Each row is a point. Before rounding, the points of a table are all equally far from one centre. They may lie mostly on one side of it. Where is the centre, to within rounding?
In the rows, 128 means zero.

Points (8 x 3)
[[154 143 181]
 [171 151 152]
 [119 179 148]
 [152 157 169]
 [148 171 144]
 [116 182 118]
 [ 92 179 128]
 [150 171 139]]
Centre: [112 101 125]

Points (15 x 11)
[[204 142  68 132 127 136 122 108 117 167 133]
 [185 178  68 121 121 143 155 117 121 138 133]
 [205 143  60  85 117 121 123 135 120 149 115]
 [188 168  62  96 103  92 118 105 104 129 152]
 [160 163  90 124 113 147 150 115 141 166 149]
 [192 169  75 135  71 117 110 140 109 134 161]
 [168 132  57 168 128 116 108 171 109 154 120]
 [174 171  63 118 126  95 139 118 119 161 161]
 [163 161  70 125  69 157  97 117 105 128 121]
 [160 119  56 116  99 137 136 124 116 157 165]
 [197 134  92 114 111 133 150  98 127 130 159]
 [180 146 103 119  96 150 168 123 109 157 135]
 [160 172  80 110 110 124  95 120 142 173 149]
 [167 146  58 122 101 145  92 119 117 159 157]
 [192 152  86 124  98 132  97 156 104  96 157]]
Centre: [158 140  94 128 110 109 120 131 115 131 121]

Points (31 x 24)
[[215 147 123 130 127 122 107 153 104 160 109  71 108  74 150 152 151 124
  173 114 110 149  82 134]
 [198 141 104 117 127 149  97 152 107 165 119  77 125  69 157 163 120 133
  192 100  93 153  71  94]
 [168 153  92 141 133 147 115 181  63 139 107  76 121  61 142 142 114 131
  174 134 102 146  76  93]
 [167 163 109 179 128 141 108 179 133 121 108  84 144  48 152 171 140 144
  149 108 108 158  82 102]
 [166 161 101 137 120 152 125 197 118  94 120  92 115  54 132 146 141 131
  151 111 124 139  74 100]
 [173 151 105 130 152 131 106 182 106 130 158  66 115  59 154 142 138 122
  162 116  99 142  68 112]
 [162 133 105 134 116 151  88 154 104 123 101  39 103  62 133 179 124 158
  170 113 105 144 116 135]
 [149 152 116 122 127 142  90 179  87 114 113  65  95  98 131 187 109 116
  162 136  74 115 110 115]
 [192 118 111 142 146 126 116 151  96 146 120  60 137  89 169 154 147 134
  167 108  95 155  69  92]
 [181 155 107 152 126 115 134 157 110 120 139  77 114  38 144 147 142 139
  161 116  84 156  69  83]
 [188 141  98 143 139 154 139 148 137 131 126 105 139  68 177 168 136 129
  180 125  98 129  84 118]
 [192 169 102 124 116 177 105 153  91 138 119  65 142  79 163 166 135 126
  167 111 119 133  88 108]
 [173 133 122 159 141 130 110 151 100 127 104  47 142  78 157 167 123 121
  168  81  91 122  97 100]
 [141 132 131 136 129 132 119 140  94 116 116 120 137  75 155 187 114 111
  171  80  87 143  56 117]
 [166 147 151 132 138 127 110 149 109 107 134  90 125  99 149 169 147 150
  141  92 103 177  59  81]
 [156 179 100 147 122 155 109 139 108 104  92  78 136  58 147 155 146 136
  157 108  92  94 121 108]
 [135 184 123 114 135 126 129 164  96 135  98  88 118  89 166 170 160 138
  144 144 111 152  68 104]
 [147 153 116 117 108 103  79 176 128 115 121  83 147  76 168 157 149 123
  181 135  82 173  92  93]
 [198 137 114 116 115 128 134 135  97 164 152  70 125  62 162 173 139 130
  162 103 103 130 109 124]
 [181 154 125 145 139 161 113 176  95 107 114  88 140  59 153 145 140 142
  168 139  79 134 108 107]
 [187 143 129 141  94 169 111 147  90 130 138  75 137  83 127 202 121 103
  130  95  82 164 116 122]
 [181 159 108 155 145 135  65 180 119 130 107  89 147  88 148 178 117 141
  154 149 129 138  91 126]
 [175 146 166 145 110 129 138 147 109 147 120  56 113  76 131 139 119 100
  134 115  98 131  73  85]
 [180 148 121 151 108 147 101 176  97 140 128  85 133  64 158 184 103 156
  151 126 111 173  82  98]
 [180 159  93 143 131 168  99 154 100 134 114  90 110  50 131 135 132 167
  149  96 117 130  71  90]
 [175 182 131 130 112 160 106 159 123 125 131  80 155  85 151 150 149 161
  180  98  88 159  86 110]
 [171 114 147 121 123 143 109 158 123 100 120  99 137  81 139 177 134 149
  151 108  77 113  63 106]
 [135 149 111 143 107 132  99 174  97 114 115  40 125  93 153 140 102 123
  162 104  89 123  76 120]
 [149 131 118  91 115 102  99 149  84 114 126  99 114  64 142 191 173 126
  151 114 108 115  98 114]
 [161 153 108 125 143 115 136 185 106 123  90  76 135  41 129 138 126 138
  183 133  88 149 105  98]
 [156 153 118 143 137 135 105 171 119 146 101  54  98  55 148 199 129 139
  159 105  87 154  96 115]]
Centre: [149 142 104 130 120 129 108 136 119 140 119  98 131  93 114 152 129 123
 144 121 102 149 104 107]

Points (30 x 24)
[[140 100 113 130 176  60 146 151  81 184 155 156 104 166 107 136 137 152
  165  97 138 137 147 120]
 [149 152  80 134 135  51 176 133 164 174 157 129 113 147 156 128 131 172
  153 147  97  82 144 124]
 [129 114  95 129 124  86 152 176 153 152 141 129 111 178 140 166 166 138
  134 151 136 109 121  69]
 [131 102 129 160 135  38 155 145 162 129 129 142 106 179 129 170 150 139
  152 101 126  70 155  85]
 [133  91  92 108 144  63 157 168 136 146 157 141  76 136 181 145 132 174
  106 116 135 114 181 139]
 [114  84 133  95 135  52 166 202 145  94 185 148 121 219 202 116  90 149
  130 108  99 128 152 140]
 [142 101 121 141 181  84 159 192 130 138 181 189 134 148 127 183 168 167
  148 117 125 140 131 135]
 [134 118  86 118 107  67 171 176 156 106 167 120 136 136 177 111 141 132
  128 115 148 115 178 117]
 [133 138 118 143 178  83 148 151 153 137 161 147 109 168 168 149 152 193
  127 139 124  66 124 125]
 [114 116 123 106 131  74 117 201 130 115 165 173 115 174 164 150 158 146
  135  89 124  82 141 103]
 [108  94 142 107 145  44 143 139 130 124 141 136 105 182 116 161 161 201
  121 138 122 101 173 125]
 [134 150 112 119 144  71 145 169 163 162 114 132  89 148 133 149 156 157
  136 138 119 111 173 148]
 [111  87 162 132 136  77 170 143 152 122 120 155 121 146 147 137 168 158
  102 174 136 133 131  91]
 [153 137  92 164 134  95 156 200 157 129 158 153 128 174 163 140 142 149
  147 140 127 108 173  88]
 [126 109 113 114  95  78 110 175 174 147 180 174  91 151 122 158 122 202
  147 158 161 130 133  84]
 [109 110 131 140 133  36 100 145 166 110 145 135  91 166 173 134 184 150
  111 120 147 106 129 115]
 [103 139 117 167 110  63 131 186 132 116 202 146 102 184 178 172 158 155
  133 112 105 107 148 107]
 [ 97 116  99 152 151  69 108 137 158 138 151 160  96 126 150 143 179 144
  159 129 137  75 127 111]
 [111 136 136 171 145  64 155 155 127 137 141 146  86 161 151 137 161 165
  145 103 162 111 160 145]
 [148  90 122 125 157  18 143 141 140 150 114 154  92 178 151 170 103 155
  139 128 147 104 176  99]
 [143 111 129  92 154  43 124 163 153 125 167 138  80 165 145 142 151 120
  117 112 159  95 141  94]
 [118 115 125 139 141  75 161 154 181 111 137 169  92 145 151 168 168 148
  149 141 126 124 112  73]
 [141 127 103 109 150  77 162 125 141 120 185 122  83 163 163 186 157 167
  165 141 106 125 155 161]
 [106  90 129 125 141  73 103 159 154 164 172 153  98 152 117 171 138 205
  208 160 143 146 159 148]
 [ 92 123 148 106 145  58 146 173 168 146 157 121  83 157 177 159 171 148
  145 127 140 150 140 120]
 [100  88 121 124 152  71 152 169 178 126 154 138  98 172  93 198 117 174
  160  79 128  89 140 111]
 [107 102 116 129 154  52 153 182 171 125 116 118  81 155 174 111 154 179
  157 133 106 103 143 109]
 [131 148 131 121 132  37 123 133 146 127 127 131 139 153 159 141 152 188
  154  94 134  90 155 138]
 [110 122 133 144 169  77 130 182 130 182 131 180 107 159 139 183 131 174
  165 127 117  89 135 171]
 [129 104 125 167 123  49 209 185 120 141 203 153 101 153 135 122 125 133
  102 115 144 117 132 102]]
Centre: [124  88 128 143 129  68 125 148 154 133 171 144 128 160 135 132  95 140
 143 134 104 132 125 141]

Points (31 x 24)
[[ 83  94 127 162 150 150 160 189 145 146 161 112 118  81 128  82  88 117
  120 129 113 186 125 117]
 [115  87  95 133 102 154 152 174 150 122 132 102  89  90 120  60  85 121
   90 133 129 218 131  97]
 [ 90 100 106 158 129 149 163 157 110 129 166 147 103  82 110  71  86 113
  136 143 101 192 108 120]
 [114  94 131 143 134 124 158 166 164  99 140 112  94  70 140  95 109 139
  147  83 101 201 117 109]
 [105  93 105 158 140 108 159 164 133  75 157 136  90  85 139  96  84 131
  115 122 107 201 111 147]
 [ 97 103  99 146 116 167 125 175 116 112 148 131  85 103 114  61  70 100
  127 131  98 184 138 106]
 [ 72 125 134 143 154 145 154 164 146 100 154 130  87  56 103  65 116 149
  117 131 108 190 140 102]
 [ 86 129 122 147 121 120 115 202 151 128 163 125 125  94 146  40 119 137
  122 131 108 167 157 120]
 [ 95  95 105 141 144 152 164 151 129 125 151 114 122 136 161  86  86 114
  110 121 123 203 152 114]
 [ 88 124  96 145 119 165 121 140 166 109 154 133 125 120 126  83  93 130
  119 127 118 220 163 117]
 [105  98 125 170 128 144 150 163 151 110 157 132 135 113 145  67  76 121
  110 133 108 202 119  97]
 [ 77 112 110 135 111 140 129 156 115 119 149 122 133 113 115  81  54 133
  115 113 145 211 125 118]
 [128 122 108 142 100 151 147 156 145  75 130 121 110  35 113  64  51 137
  108 129 127 189 110 130]
 [123  85  96 144 104 148 118 137 143  94 162 135  80 107 111  55  96 115
  128 105 112 198 140 113]
 [123 105 124 152 133 132 122 158 142 118 164 131  48 118 144  52 103 124
   98 129 120 175 159 102]
 [124 137  89 148 113 119 141 186 156 104 181 149 136  85 140  50 107 145
   99 115  97 193 134 124]
 [143 153 101 138 133 136 141 199 133  99 171 127  86 100 135  42  86 144
   96 162 109 194 105 115]
 [ 91 104  90 156 120 142 142 186 115  89 156 108 100 110 130  58  79 112
   86 116 145 167 111 141]
 [106 113 135 145 129 144 121 192 130 125 184 144  94  80 145  63 102 135
  113 127  86 200 111 138]
 [101 115 107 164 129 154 141 156 151 106 121 103 111  41 107  63 102 165
  109 112 116 197 156  96]
 [109  89  77 156 160 118 147 181 132  91 121 115  97 119 158  80 115  98
  113 139 111 183 130 125]
 [ 78  76  76 130 141 135 141 180 150 139 181 146 112 106 144  86  97 140
  118 127 113 176 132  79]
 [ 85  94 113 135 153 151 144 176 176 106 170 128  94  86 129  66  89 145
  120 107 125 202 136 118]
 [ 99 107  79 167 107 146 143 185 129 131 165 112  95  96 101  91  87 129
  121 120 127 210 121 139]
 [ 80 120 149 133 141 121 134 160 146 110 173 127  82  77 125  69 117 135
  126 149 104 201 149 130]
 [110 117  93 165 144 159 117 183 154  99 170 135 100  88  95  75  82 137
  103  94 107 156 160 148]
 [127 129 118 145  81 112 108 172 119 113 173 138 128 101 118  83  81 143
  111 155 126 220 149 128]
 [ 82 116 139 154 141 120 145 164 124 150 154 110 127  60 142  65 118 137
   93 149 146 185 163 123]
 [111 160 109 171 137 128 140 171 119  87 162 147 123  83 155  67 106 159
   76 152 118 195 137 102]
 [ 91 102 106 171 117 123 130 182 158  99 131 130  78  99 108  74  71 128
  105 142 128 185 149 106]
 [106 111  90 166 121 132 120 191 149 102 171  88 134  98 111  54 111 128
  108 106 127 172 151 119]]
Centre: [137 118 108 115 128 147 126 155 132 117 132 130 116  91 128 105 116 153
 113 140 134 147 121 121]
